Each point is reached from the start by the listed moves, each made once or not at all, plus a little noise. Say if it took an odd or an even number of moves. Then give how often each move was made.

Moves:
(1):  47 -29  34
(2): 50 36 -7
(3): 17 28 51
Start:  12  33 -26
Points:
108  43  -2 -> even (1, 1, 0)
78 32 58 -> even (1, 0, 1)
29 63 23 -> odd (0, 0, 1)
 14  32 -27 -> even (0, 0, 0)

Moves:
(1):   8  13   1  20  -8  25   6 -30   9 -37 -10 -21
(2): -18  20  12  -6  13  -5 -11  20 -22 -21  24  11
(3):  14   1  34 -18  14  -8 -10  31  12 -24  20 -37
(4): -17   3  34  34 -35  12  -5  17 -31  26 -13  -3
(5):  28  40  12   3  16 -40 -17  23 -12  23  19  12
(6):  25   0   6 -19  28  26 -19 -20 -23   4   8 -19
(7):  -8  -1   4   0  -2 -27  57   3   1  38  27  -1
(8):  17  -3 -30  -8  -9  -1  -4  32  -8   0  21 -21
(9): -1 16 -1  7 28 39 -7  2 22 -2 16  3
(10):  -7  22  -6 -26 -10   3  -4  -1   8  15   7 -10
(11):  22  -6  28 -21 -20  -4  -7   8   4   4  29  26
(12):  17   3  -3 -11   7  19  17   8  -1 -19 -24   7
Start:   3  29 -11  15 -35   3   0 -22  10   9 -11  14
Points:
102  83   1 -68 -23 -19  20  36 -19  75  78   6 -> odd (0, 0, 0, 0, 1, 1, 1, 1, 0, 1, 1, 1)
 40  89  56 -24  32 -55   0  34 -32  31  85 -25 -> odd (0, 1, 1, 0, 1, 1, 1, 0, 0, 0, 0, 0)
 19  90   5 -29  -5  44  44 -41 -19  -7  26 -15 -> even (1, 1, 0, 0, 0, 1, 1, 0, 0, 1, 0, 1)
 71 110  68  -2 -23  42 -35   8 -25  -3  -5 -58 -> odd (1, 0, 1, 1, 1, 1, 0, 0, 0, 1, 0, 1)
 91 121  81 -33 -39  32 -56  73 -57 -16  70 -43 -> even (1, 1, 1, 1, 1, 1, 0, 1, 0, 1, 1, 1)
 50  69  32 -40  -3  42  47 -34  17 -14  19 -66 -> even (1, 0, 1, 0, 0, 1, 1, 0, 0, 1, 0, 1)
 -3  68  70  32 -46  18  59  30 -19 -25  11 -36 -> even (1, 1, 1, 1, 0, 0, 1, 0, 0, 0, 0, 1)
 17  65  18  -3 -39  23  -9 -21  45 -39  10 -51 -> odd (1, 0, 1, 0, 0, 0, 0, 0, 0, 1, 0, 0)
